Each row of a before or after table is a point. The points were changed in one or more steps. Then noise was added and the rows were shuffled. The steps act on how far a point lies along the listed directions, d1 being the first. What was done? A step turns or swaps two directions, mirrors them in a line or flattens them onto one, adds a multiple of one to another, or multiplies one. Angles are multiples of 10 degrees, from the lower direction toward the higher: turns from -170 to 170, lines from 10 to 170 but not 90. Use the fewest steps. Two steps may share a direction if one is a turn and the other turns, adds or multiplies; they go together, in the order done. Otherwise the lowest direction goes first.
In the rows, 128 means zero.

Directions:
(1): [115 180]
(2): [180 141]
Before:
[[ 92 144]
 [158  93]
 [122 136]
 [167 142]
 [142 138]
 [143 131]
 [157  73]
 [175  87]
 [163 115]
 [135 128]
 [ 85 157]]
After:
[[216 147]
 [143 133]
 [178 139]
 [ 54 109]
 [166 135]
 [228 152]
 [120 126]
 [ 45 106]
 [204 145]
 [166 136]
 [163 137]]
Steps: multiply d1 by 0; multiply d2 by 2.5

Directions:
(1): [ 59 139 126 136  90 175]
(2): [135 169  72 152 175 161]
(3): [ 85  82  89  86 162 109]
(4): [139 179 116  56 106 126]
(5): [165  90  75 131  77 148]
Before, 9 rows:
[[133  60  61  70  61 137]
 [120 103 134 103 159  86]
 [164 137 129  40 110 101]
 [162 123  44 100  90 108]
 [179 181 160 148 168 135]
 [163 162 154 167 110 152]
 [158 157 190 126 133 100]
 [ 88  44  93 171 126 155]
 [135 245 170 126 142 132]]
After (9 x 6):
[[137 144 137 121 158 102]
 [135 161 143 107 173 109]
 [113 208  82 112 156 155]
 [168 150 100 114 172 139]
 [123  51 144 189 110 134]
 [134 121 122 133 130 136]
 [149 118 102  89  49  94]
 [142 170 150  42 107 115]
 [121  85 163  82  39 117]]
Steps: turn d1 and d4 by -20 degrees; turn d2 and d5 by 50 degrees; multiply d3 by 0

Directions:
(1): [133 114  75 188 140  80 155 166  86]
(2): [173 149 105 125 199 124  84 158 174]
(3): [ 85 130 157  81 188  94 183 144 125]
(4): [131 116  77  94 147  95 109  46 104]
(5): [100 175  81 154 128 154 179 100 183]
(6): [134 147 188 186 137  73 121  84 151]
Before, 11 rows:
[[160 136 136 139 172 106 118 120 152]
 [136 158  77 166 131 145 109 156 172]
 [160 103 194  74 153 122  83 210  98]
 [149 115 111 119  95 159 101  99 122]
 [147  75 123 153  20 160  95 120  39]
 [160 150 134 155 180  82 102 137 164]
 [115 165 169 171 182 106 187 154 156]
 [130 150 135 120  85 169 119 104 186]
 [163 164 126 167 198  81 129 114 133]
 [143 100  56  92  64 193 117  87  89]
 [131 106  39 148 121 100 108  83  97]]
After (11 x 9):
[[184 129  78 142 124 169  90 145 148]
 [196 133  60 134 108 182  49 156 155]
 [102 160 107 132 103 176 128  73 193]
 [148 106  81 157 113  78 116 116 102]
 [115 152 162 186 110 101 177  57 147]
 [185 154  67 115 131 207  82 133 141]
 [146 106 115  55 167 139 109 135  84]
 [ 75 126 218 138  85 141 193 131 110]
 [182 127  88 147  98 142  16  90 147]
 [137 133 119 176 107 127 134 112 134]
 [170 138 188 180 120 130  97 227 139]]
Steps: turn d1 and d6 by -170 degrees; add -1.5 times d2 to d3; swap d4 and d5

Directions:
(1): [140 145 185  98 186 182 117 181 118 198 129 108 146 103]
(2): [150 187 161 165 132 183  92  72 160 111  73 169 138 145]
(3): [111 164 104  89 102 126  86 158 133 159 142 132 126 237]
(4): [124  92 210 172  78 139 151 152  96 122  99  99  82 171]
(5): [165 135 125 132 157 105 232 131 126 146 100 162 174 176]
Before, 12 rows:
[[149  97 144 140 104 111 183 172 100 144 128 121 132 148]
 [ 77 158 115 110  60 127  60 167 123 150 126 137  96 244]
 [136 112 133 152 119 103 186 138 100 128 121 126 122 157]
 [126 119 148 134  95 100 153 159 125 138 107 120 119 150]
 [136 138 142 130 147 136 164 151 117 150 115 128 133 146]
 [124 164 204 157 126 170  97 124 132 134 105 138 121 127]
 [130 171 122 137 131 163  73  71 176 103 121 141 113 124]
 [118  78 149 124 103 141  99 166 112 110 151  84 102 112]
 [129 113 142 127 112 109 170 144 110 120 139 116 118 130]
 [ 99 102 142 127  92 174  10 107 134  95 162  95  64  71]
 [130 137 131 106 142 111 142 156 127 163 140 138 147 195]
 [119  95 164 117  96 128  92 148 117 128 160  64  62  92]]
After, 12 rows:
[[120  74 151 132 107 143 105 161 111 105 150  84 103  97]
 [132 114 174 132 122 116 161 163 110 153 122 123 125 192]
 [124  95 164 119 106 127  99 145 121 124 159  67  65  72]
 [153  89 150 147 108 113 190 166  99 136 124 122 131 125]
 [133 104 155 147 103  99 167 152 124 129 105 118 119 117]
 [104 109 127 122 105 170   6 100 138  95 168 103  74  58]
 [ 87  98 198 173  44 134 112 159  93 117  92 111  62 182]
 [132 113 142 129 116 111 172 139 109 115 137 118 116 123]
 [130 179 103 129 140 164  72  67 183 108 124 143 124 113]
 [135 166 174 151 164 164 105 100 147 124 113 149 146  57]
 [133 131 145 132 151 134 167 147 116 147 112 127 136 132]
 [137 107 131 158 128 104 193 134 103 122 121 124 124 133]]
Steps: add -0.7 times d2 to d3; turn d3 and d4 by 60 degrees

Directions:
(1): [132  69  86 137  62 166 114 176  50 105  99 109 170 136 177 145 133 174
 143  93 179  79 121 126]
(2): [127  72 212 105 153 144 114 171 113  70 112 120 142  69  56 118  86 130
 172 180 158 138 126 156]
(3): [ 88 124 114 102  99  48 118  91 123  60  88  76 148  83 169 138 120  74
 109 160  92 112  76  88]
(4): [173 173 197 145 151 131  44 100 100 130 139  84 113 129 170 102 197 149
  94 158 163  98  94 164]
(5): [172 141 119  72 162 118 115  93 146 128  18 153 204 126 155 106 131 153
 126 116 127 163 190 157]
(6): [ 56 111  93  85 142 160  61  83  90 152 174 169 157 115 113 101 110  86
  72 148 187 137 158 107]
Before:
[[160 132 101 143 106 162 132 156 101 135 119 151 133 149 139 130 151 181
  137 108 147 127 153 151]
 [ 78 116 124 131 134 162  55 114  67 147 217 106 121 123 141 109 145  90
   72 147 202 101 118 108]
 [134 146 144 110 157 129 101  98 129 136  84 122 156 117 139 123 150 126
  111 138 131 138 160 136]
 [135 139 158 165 139 135 121 142 139 159 182 135  75 129  89 120 135 123
  148 146 122 131 106 151]
 [ 74 104 106 125 108 113 170 147 148 119 136 152 111 117  96 127  79 123
  140 145  93 151 128 109]
 [ 64 114  85 123 109 117 145 102 135 116 119 141 123 125 131 147 119  98
  106 148 109 123 122 120]
 [102 132  79 100 139 136 112  98 149 167 153 152 134 132 133 111 145 104
   91 121 124 141 139 111]
 [122 118 163 102 144 101  73 123  96  92 127 116 140  95 126 114 154 122
  116 151 144 115 110 141]
 [ 97 119 109 133 133 174 129 134 115 154 160 145 107 140  99 120 120 113
  123 134 150 154 137 119]]
After (9 x 24):
[[135 130  91 117 124 152  65 102  90 171 112 155 163 141 162 102 152 143
  109 118 170 123 151 152]
 [ 91  98 102 125 118 141 159 143 125 130 117 138 141 119 107 152 105 115
  140 116 120 134 157 105]
 [ 98 104  87 106 107 125 107 120 119 122 139 114 140 112 149 124 144 106
  105 131 130 113 104 104]
 [132 179  97 142 125 102 160 110 162 141 142 148  96 144 129 133 146 126
  116 126  82 153 133 123]
 [155 135 186 179 102 126 126 171 117 110 139  88  76 134 143 125 155 183
  148 150 115 100  75 157]
 [105 114 158 142 119 126 119 128 119  90 116 105 107 111 127 142 143 126
  125 171 127 103  94 154]
 [119 147 108 133 133 158  97 106 105 155 137 124 117 148 148 112 157 122
   99 134 152 140 125 125]
 [ 92  92 120  69 164 144  94 125 107 130 132 190 169 104  77 106 108 117
  121 130 163 155 181 138]
 [ 48 123  85  27 199 164   7  28  85 173 151 181 213 102 129  62 112  56
   24 160 226 168 217 111]]
Steps: multiply d1 by -1; turn d2 and d3 by -70 degrees; turn d4 and d5 by 120 degrees; add 1.5 times d5 to d6

Directions:
(1): [137 119 188 144 154 145 149 139 133 187 154 128  55  52 152 172 147 140
  33 162 176 151 107  97 101 133 146 132 127 113 159 140  49 152 159  96
 135 109 213  72 187 124 130 132  96 109 189 182 140 158  57 143 152 147
 108 106 119 119  51 122  93 181  95 164]
(2): [ 87 144 162  82  82 161 114 125 139 121 150  92 128  97 217 124 137 148
 106 159  70 171 144 128 105  91 125 112 146  67 100 148 135 172 158 169
 127 134  71 174  78 141 147 115 137 144 171 172 139 148 110  41  83 196
  93 174 113 116  92  28  82  40 161 115]
(3): [118  76 121 204  70  16  66 132 174 117 146 137  86 127 127 157 144  93
 110 114  89 138 175 126 137 180 100  97 168  38 111 124 122 113 150 159
 174 122 157  98  83  87 109 100 154 184 145 115 188 111  87 130  73  47
 122  63 124  85 159 113 134 149 154 131]
Before:
[[108 106 137 145  71  64  77 132 150 125 145 101 107 131 140 136 134 120
  117 118  94 144 162 136 150 140  97  94 154  63 116 124 129 124 156 161
  163 131 103 117  63  91 129 117 138 160 146 121 179 131 123 103  94 116
  103 110 124 103 131 103 132 113 164 114]
 [120 103 150 178 112  83 116 153 127 123 144 129  86  87 115 142 171 118
   63 143 132 109 152 104 120 172 128 107 146  91 143 130  84 147 151 129
  125 123 201  87 127 122 111 128 111 158 165 164 163 131  70 142 111 121
  117  83 122 110  94 114 107 165 110 152]
 [125 111 184 166 103 105 113 126 150 170 175 118  61  63 173 159 147 130
   45 167 144 160 149 116 105 125 128 116 145  64 139 136  69 145 173 122
  155  96 194  98 139 111 118 118 124 145 202 173 160 135  72 107 129 144
   98  99 114 111  67  97  82 133 120 137]
 [129 153 105  81 157 175 154 109  89 107 119 112 162 159 106  74  94 142
  165 130 142 107  91 135 126  88 122 167 105 214 162 127 175 105 100 103
  120 123  78 156 154 139 135 169 124  86  89 100  79 115 182 151 161 161
  150 171 132 145 139 158 159 122 116 113]
 [171 117 117 157 133 131 135 132 137 131 131 125 133 115 102 135 123 109
  144 119 134 107 132 113 140 162 141 131 127 148 142 114 124 128 137 118
  113 128 167 121 143 132 122 135 106 141 117 110 124 146 105 154 148 119
  134 114 123 143 135 133 122 157 102 133]
 [ 90 114 140 132  57 106 117 118 154 118 137 107 162 129 168 121 131 145
  120 123  65 172 169 147 122 128  88  95 167  58  99 154 167 155 142 172
  145 152  72 150  58 114 123  89 151 136 148 144 152 128 111  66  64 112
  113 133 133 105 155  82 115  86 158 118]
 [103 149 141  68 108 175 128 126 118 106 119 129 161 156 155 101 116 159
  147 138  95 116 144 133 118  90 144 119 115 125 116 132 172 138 143 128
  117 139  38 177  91 131 142 130 136 127 102 127 102 147 170  84 107 162
  126 169 124 142 141  82 130  90 156 107]
 [100 180 154  56 126 223 154 145 118 135 121  98 152 112 176 118 110 143
  136 140  99 149 123 134 100  82 136 134 124 142 119 169 150 178 132 151
   82 150  44 197 109 191 142 133 135 107 134 157 114 160 137  49 134 235
   95 206 103 148  90  57 101  30 136 108]
 [126 129 123 135 136 141 145 148  99 118 128 124 110 130 130 123 112 157
  101 128 126 126 116 139 140 121 134 114 146 128 122 140 120 139 136 128
  138 137 130 129 127 115 125 115 122 116 131 139 119 148 120 128 121 133
  122 125 130 142 109  99 111 128 131 137]
 [114 176 143  48 151 202 172 114 111 119 105 107 139 125 163  95  97 170
  129 172 115 135 103 129 118  81 143 148  95 160 115 138 133 137 126 131
   98 123  77 164 117 144 152 140 117  97 139 163  82 124 149  85 137 210
  118 213 103 151 100  83 111  69 124 117]
 [147 102 211 145 177 171 159 154 116 221 153 129  28  20 166 182 138 159
    9 159 232 142  92 100  91 148 178 152  95 118 169 143   7 191 166  75
  125 119 229  59 196 118 143 155  53 102 199 208 143 176  45 159 191 174
   96 120 115 148  12 129  66 180  86 192]
 [ 97 123 182 122 124 149 141 150 152 145 155 115  80  77 198 145 145 141
   71 154 119 156  95 112  91 116 159 112 142  88 130 159  82 154 175 124
  137 131 146 110 140 130 145 124 116 143 191 173 170 144  77  92 118 160
   85 135 116  92  76  80  82 117 113 137]
 [120 110 116 159 110  70 123 126 158 115 116 152 137 136 128 139 132 115
  123 124 123 124 137 114 123 146 124 116 156  93 120 113 132 105 136 129
  132 138 134 108 102 128  95 105 129 138 140 147 155 128 123 131 116 100
  134 116 138 112 115 138 117 154 115 147]]
After (13 x 64):
[[148  85 104 224 113  22  88 157 165 135 118 164  85 141  59 167 122  68
  124  82 129 106 160 125 140 207 104 110 154 102 136 137 122  99 124 127
  149 128 177  82 125 115  92 112 152 158 109  87 186 114  95 172 120  31
  131  47 117 104 174 177 165 189 122 135]
 [128 124 114 145 135 117 136 147 102 113 125 131 110 143 123 124 113 145
  112 120 122 120 125 143 148 133 129 112 149 127 122 135 125 133 137 131
  147 132 135 118 126 104 120 110 124 124 123 125 122 139 129 136 113 115
  125 110 138 139 123 113 119 140 132 135]
 [133  97 136 157 108  81 106 133 146 125 129 162 104 148  99 144 133 129
  115 121 126 102 161 119 126 155 133 106 130  96 136 116 130 106 153 108
  155 121 129 101 120  92 112 120 135 152 106 104 143 129 129 150 113  66
  140  79 125 118 156 140 156 185 137 132]
 [105  98 128 162 104  80 111 150 166 107 140 134 104 131 147 131 134 105
  122 115 101 131 117 127 121 149 141 104 150  83 113 139 121 114 153 137
  154 135 133 110 106 108 129 116 144 167 147 119 184 114 112 116 100  92
  106 103 123  82 153 114 126 133 129 124]
 [102 138 140 117 102 140 126 148 109  94 130 109 146 113 140 105 160 136
  106 148 102 115 149 118 117 135 131 110 135 112 123 135 125 159 139 155
  102 136 120 151  94 149 127 133 117 153 145 165 136 132 117  93 102 178
  117 145 123 126 102  82 104  97 128 123]
 [100 125 152 115  74 101  95 128 142 131 151  80 111 111 165 133 135 140
  106 133  97 160 150 132 137 120 105 101 150  76 121 133 122 142 160 162
  149 129  89 132  69 109 138 118 131 143 158 145 171 146 120  83 102 155
   91 134 120 114 105  78 115  88 161 114]
 [146 118 105 137 160 121 142 119 105 130 125 130 119 142  82 101 107 128
  126 124 169 100  97 121 130 127 122 162 114 198 178 119 144  87 108  85
  141 110 142 105 177 116 125 168 122  97  98  97 106 111 153 192 164 108
  159 121 137 134 143 185 166 184 106 136]
 [160 137 119 129 134 169 147 129 127 126 129 113 150 112 127 123 125 122
  154 128 123 115 126 117 129 136 149 134 117 160 137 121 140 143 134 123
  100 139 137 149 135 148 134 141 108 130 120 121 106 157 114 130 150 159
  129 149 118 155 124 109 113 121 105 124]
 [152  99 103 184 136  46 121 123 149 116 104 156  86 152  66 134 110 103
  126 121 143 101 135 126 154 183 115 132 123 128 131 111 117  75 121 114
  148 107 181  71 128  83 110 124 134 141 115 101 140  85 121 188 128  42
  149  88 115 114 167 177 165 190 117 137]
 [140 101 122 149 140 115 124 141 117 138 119 132 121 133 116 125 115 126
  142 104 166 101 127 143 136 160 152 145 101 136 126 124 112 146 122 119
  125 144 127 119 116 110 139 148 103 140 112 121 139 129 140 155 157 120
  131 131 130 156 132 153 122 124 133 149]
 [118 123 140 149  82 102  97 120 147 127 157 113 117 112 159 127 131 123
  115 147 108 146 161 137 128 116 115 119 141  77 115 124 126 133 151 145
  149 113 128 146  96 114 121 114 149 157 159 140 146 117 124  92 114 134
  113 117 117 120 120  98 102  87 150 113]
 [101  98 153 157  64  87 114 120 160 134 142 115 130 113 159 140 138 142
   95 122  80 173 167 136 119 150  85  89 175  49 109 153 143 146 149 165
  157 146 113 123  75 103 112  85 142 136 163 146 165 127  84  87  68  90
  114 108 135  96 146  94 112 122 149 131]
 [109 134 130 114 114 125 142 120 143 113 120 130 152 128 164 125 126 136
  126 143 116 137 126 118 112 109 129 120 150 107 118 126 138 127 139 138
  112 142 102 144 104 152 113 109 121 124 145 166 141 140 131  95 119 159
  120 160 131 121  89 104  95 114 116 141]]
Steps: multiply d1 by 0; swap d2 and d3
